Rows are points. Each copy is the shape, with its points in the same order, turned, moved and blurred by noise. Is it also mirrored, or only turned?

Shape (8 x 3)
[[ 71 -33  33]
 [ -4  25  25]
 [ 24 -14 -30]
 [ -1 -23 -60]
 [  0 -27 -82]
 [-34  59 -20]
 [-16 -47 -13]
 [-29  32  -3]]
Copy 1 (8 x 3)
[[ 52 -60  39]
 [  8  25  11]
 [-11 -21  -3]
 [-39 -24 -24]
 [-73 -40 -32]
 [-37  58   0]
 [  8 -20 -47]
 [ -8  55  -9]]
Copy 1 is: mirrored
Copy 2 (8 x 3)
[[ 27 -30  94]
 [  0 -38   5]
 [ 22  25  33]
 [  5  60  16]
 [ 15  82  14]
 [  7  -5 -57]
 [-34  27  38]
 [ -7 -14 -21]]
Copy 2 is: mirrored
Copy 3 (8 x 3)
[[ 69  10  60]
 [-11 -33  27]
 [ 33  26  -7]
 [ 23  27 -61]
 [ 23  41 -69]
 [-62  -3 -18]
 [ 46 -23 -35]
 [-29 -23 -10]]
Copy 3 is: only turned

Shape (8 x 3)
[[  7 -44  -4]
 [-22 -46  -3]
 [ 57  23  15]
 [ -2   4 -26]
 [-69 -57  16]
 [ 46   8  27]
 [-56 -48 -13]
 [-34  -5 -15]]
Copy 1 (8 x 3)
[[   3  -54   32]
 [  -7  -68   16]
 [  33   24   27]
 [ -23  -13   29]
 [ -22 -106  -13]
 [  46   11   14]
 [ -40  -91    7]
 [ -36  -37   11]]
Copy 1 is: mirrored
Copy 2 (8 x 3)
[[ 48 -24  16]
 [ 45 -21 -25]
 [ -7   8  76]
 [ -6 -22  -8]
 [ 62  -7 -62]
 [ 18  16  63]
 [ 44 -24 -62]
 [ 13  -7 -22]]
Copy 2 is: mirrored
Copy 3 (8 x 3)
[[-18 -45  10]
 [-31 -42 -19]
 [ 39   1  53]
 [-23  12  13]
 [-32 -47 -67]
 [ 43 -13  35]
 [-50 -28 -43]
 [-29   5 -23]]
Copy 3 is: mirrored

Shape (9 x 4)
[[  5  25 -17 -14]
 [ 36   2 -25 -51]
 [-20  35  -4 -12]
 [-62  65  54 -17]
 [-69  25  68   6]
 [ -2  53  23  10]
 [ 76  15  23 -20]
 [ 62 -12 -29 -17]
 [ 11  -4 -43  -5]]
Copy 1 (9 x 4)
[[  7  23  -7   5]
 [-36  24 -33 -23]
 [ 10  36  24   9]
 [ 29  60  98  -1]
 [ 14  22 114  11]
 [ 45  19  27 -13]
 [  8 -16 -20 -71]
 [-13 -12 -53 -19]
 [-10   6 -27  25]]
Copy 1 is: only turned
Copy 2 (9 x 4)
[[ -8  18   6  -9]
 [ -5  25 -42 -22]
 [  2   7  29 -20]
 [ 48 -26  78 -41]
 [ 53 -57  68 -11]
 [ 28  21  42  -3]
 [ 44  43 -32  20]
 [ -7  32 -51  24]
 [-45  11 -15   5]]
Copy 2 is: only turned
Copy 3 (9 x 4)
[[ -3  15 -13 -13]
 [-35  14 -14 -60]
 [  7  38  -1   4]
 [ 55  98  20  14]
 [ 66  75  58  16]
 [ 49  32 -14  -4]
 [ 24  -4 -25 -86]
 [-18 -31 -15 -59]
 [-27 -13   1 -12]]
Copy 3 is: only turned
Copy 4 (9 x 4)
[[ -3  13 -33  -8]
 [  9 -12 -78  18]
 [ -6  36 -16  -1]
 [ 15  99  22  20]
 [ 27  68  49  32]
 [ 30  49  -7 -26]
 [ 77 -10 -59 -10]
 [ 28 -39 -65 -15]
 [-14 -23 -35  -6]]
Copy 4 is: mirrored

Shape (9 x 6)
[[-23   1  33   9  12  33]
 [ 24 -58  20  23  22 -10]
 [  6   1  47  63 -94 -13]
 [ 24  28 -27   3  -7 102]
 [ -7  78 -26  46 -26 -18]
 [ 11 -28 -33  16  34  25]
 [-30 -21   5 -22  -4 -23]
 [ 53   1  33  -7  36  16]
 [-21  -7  66 -10 -48  22]]
Copy 1 (9 x 6)
[[   3   19  -15  -23    0   35]
 [ -59   30  -27   37   -9   53]
 [  -4  -42  -34  -18 -107   45]
 [  76   61   27    4  -25    7]
 [  27  -16  -60  -10  -42  -61]
 [   6   51  -13   52   18   13]
 [ -31  -29  -12    7   29   26]
 [ -46   63   22   -3  -21   -3]
 [  -4  -23   14  -49  -34   59]]
Copy 1 is: only turned
Copy 2 (9 x 6)
[[ -2  17 -29 -20  40  24]
 [-35  44  46 -30   4  42]
 [ 17 -59  74 -45  79  20]
 [ 63  13 -34 -86 -11 -17]
 [ 67 -38  21  24   6  -8]
 [ 11  43  -5 -31 -27  45]
 [-47 -15  -2  -4   5  27]
 [-17  58  16 -27   7 -26]
 [-40 -26  -5 -49  66  -7]]
Copy 2 is: mirrored
Copy 3 (9 x 6)
[[-21  17  42 -16  -8  11]
 [ -3  57  43   0  60 -25]
 [ 61   6  83  59   3  40]
 [ 11  47   9 -33 -83 -26]
 [-11  17  13  87 -55   9]
 [-17  47  20  -3   8 -62]
 [  2  -8  -1  16  43  -2]
 [-11  91  11 -11  20  18]
 [ 30  -3  46 -12  13  55]]
Copy 3 is: mirrored

Shape (12 x 6)
[[-44 -65 -36  25  -5  -2]
 [  0 -44  45 -45 -69 -23]
 [ 31 -13 -17  -4  -6 -84]
 [ -4  36  48  24  27 -51]
 [ 37  20 -65 -27 -45  11]
 [ -5  17  42  22  18  -2]
 [ -2  10  47 -20  35 -28]
 [ 46  38 -10  -1 -25 -29]
 [-36  -8  36  -3  -6 -13]
 [ -2 -32 -57  37  28 -21]
 [-28  31   6 -59 -38   6]
 [ 49   4 -62  21 -38 -83]]
Copy 1 (12 x 6)
[[-55  25  -3 -63   5  11]
 [-39  52 -33  38  -3 -70]
 [  8  34 -88  -4  31   3]
 [  1 -38 -65  52  29  25]
 [ 64  66  -1   6  15 -10]
 [-14 -37 -25  39  10   5]
 [-15 -15 -65  46 -16  20]
 [ 64  18 -42  31  27 -12]
 [-43   3 -22  33   7  -4]
 [  9  -3 -29 -64  10  31]
 [ -9  63   9  59  -4   5]
 [ 51  53 -77 -25  76 -15]]
Copy 1 is: mirrored
Copy 2 (12 x 6)
[[-14  15 -45  43 -61  30]
 [-48 -40 -21 -23  23  74]
 [-86  -3  45  17 -20   7]
 [-33  56  42 -13  30 -12]
 [-20 -82  13  56  -2 -21]
 [ -9  36  -2 -12  27 -18]
 [-18  23  28 -46   6  -6]
 [-46 -27  35  28  32 -25]
 [ -4  22  -4 -14   7  32]
 [-37  18  -9  50 -64 -25]
 [ 26 -49  28  -6  23  32]
 [-98 -21  51  78 -12  -5]]
Copy 2 is: only turned
